Each row of a before or after table is a point. The points were changed in one or more steps. Then noise was added and the rows were shuffled. The steps act on columns, c1 being the first. What was done? A step turns or swaps two columns, mirrors them in a line or flattens them onto one, adds a multiple of one to another, or multiplies or shifts one. Angles are multiples of 10 degrees, from the lower column toward the higher: turns from -170 to 170, lines from 10 to 170 but not 90. Use the fewest steps. Two steps may share a column if one is a turn and the other turns, adds or multiplies; they go together, in the order done. Otherwise the lowest column goes first.

Before (13 x 3):
[[-14,24,3],
[-44,9,-16],
[-9,-9,22],
[30,-26,6],
[37,-2,-9],
[31,-24,5],
[60,31,0],
[5,-16,-23],
[-18,25,13],
[-12,22,-43],
[0,17,26],
[1,-6,20],
[-1,-3,-32]]
After, 13 rows:
[[2,35,-24],
[-28,-10,-15],
[17,6,22],
[-5,-47,3],
[20,8,-1],
[1,-14,26],
[24,0,-1],
[-17,0,-23],
[-40,-30,9],
[10,-17,28],
[-20,31,-4],
[2,34,-20],
[-32,52,30]]
Steps: turn c2 and c3 by 70 degrees; turn c1 and c2 by 110 degrees

Before, 12 rows:
[[-21,25,-1,-27,36,59],
[-5,52,0,-18,10,-16],
[-60,-12,-9,19,-19,-10],
[-41,16,-10,56,-15,15],
[6,15,49,-30,-12,-29],
[-43,-44,-32,46,24,31],
[19,25,16,-37,3,-31],
[49,10,17,-21,-14,-3],
[18,-23,1,-29,4,-27],
[6,23,45,-27,1,-43],
[-8,4,-41,-5,18,43],
[7,8,3,-51,-15,9]]
After (12 x 6):
[[-45,-43,-29,36,-2,31],
[-21,29,-2,-16,-3,58],
[5,25,45,-20,-1,-39],
[-61,-9,-8,11,-1,-12],
[-4,52,-2,-13,-3,-16],
[50,11,18,-15,-1,-5],
[5,18,51,-20,4,-28],
[-45,18,-11,39,1,19],
[22,23,16,-26,0,-32],
[-8,-1,-40,-3,0,46],
[8,7,-1,-35,-1,8],
[15,-25,0,-20,1,-32]]
Steps: multiply c4 by 0.7; multiply c5 by 0

Before:
[[28,5,3,-7,-45,-4,-3,4,-38],
[14,1,-15,35,31,-2,25,-25,21],
[3,-33,-8,25,31,1,6,-16,13],
[-6,-21,-3,19,49,19,25,-11,3],
[23,19,-4,-33,-21,-20,-5,1,-9],
[-7,-4,5,-26,14,10,-32,60,0],
[14,33,6,-17,-36,-4,12,32,-28],
[0,-30,14,3,44,12,41,-24,4],
[-18,-34,0,6,24,21,14,-33,30],
[-6,20,7,-19,-19,-26,10,13,-6],
[37,8,11,-22,-29,5,12,33,12],
[18,-12,2,-13,-22,-37,13,32,-11],
[20,-13,12,-1,47,-2,4,-22,6],
[-8,-6,51,5,13,2,-25,34,13]]
After, 14 rows:
[[16,-28,-2,-39,20,11,-13,24,-40],
[48,-5,-18,18,-3,5,12,-34,-14],
[5,-14,18,-9,-1,-36,-18,-31,22],
[-12,3,18,-35,-1,-2,24,24,-38],
[-5,-32,2,-13,4,2,18,16,-34],
[-4,-22,-6,-28,24,17,11,10,-43],
[-1,-33,-17,-16,-15,21,2,34,-36],
[-1,16,18,18,-4,-17,-30,0,20],
[6,20,-8,1,-4,-25,-23,-13,18],
[8,4,26,7,8,-3,-3,-5,59],
[9,33,12,-7,5,-4,-23,-30,46],
[15,-15,16,-4,19,-3,-3,23,-42],
[20,7,35,-4,-25,3,-25,-35,20],
[4,-2,-6,38,6,11,-12,-60,-12]]
Steps: mirror c1 and c3 in the line at 40 degrees; turn c4 and c7 by 110 degrees; mirror c5 and c9 in the line at 150 degrees; multiply c8 by -1
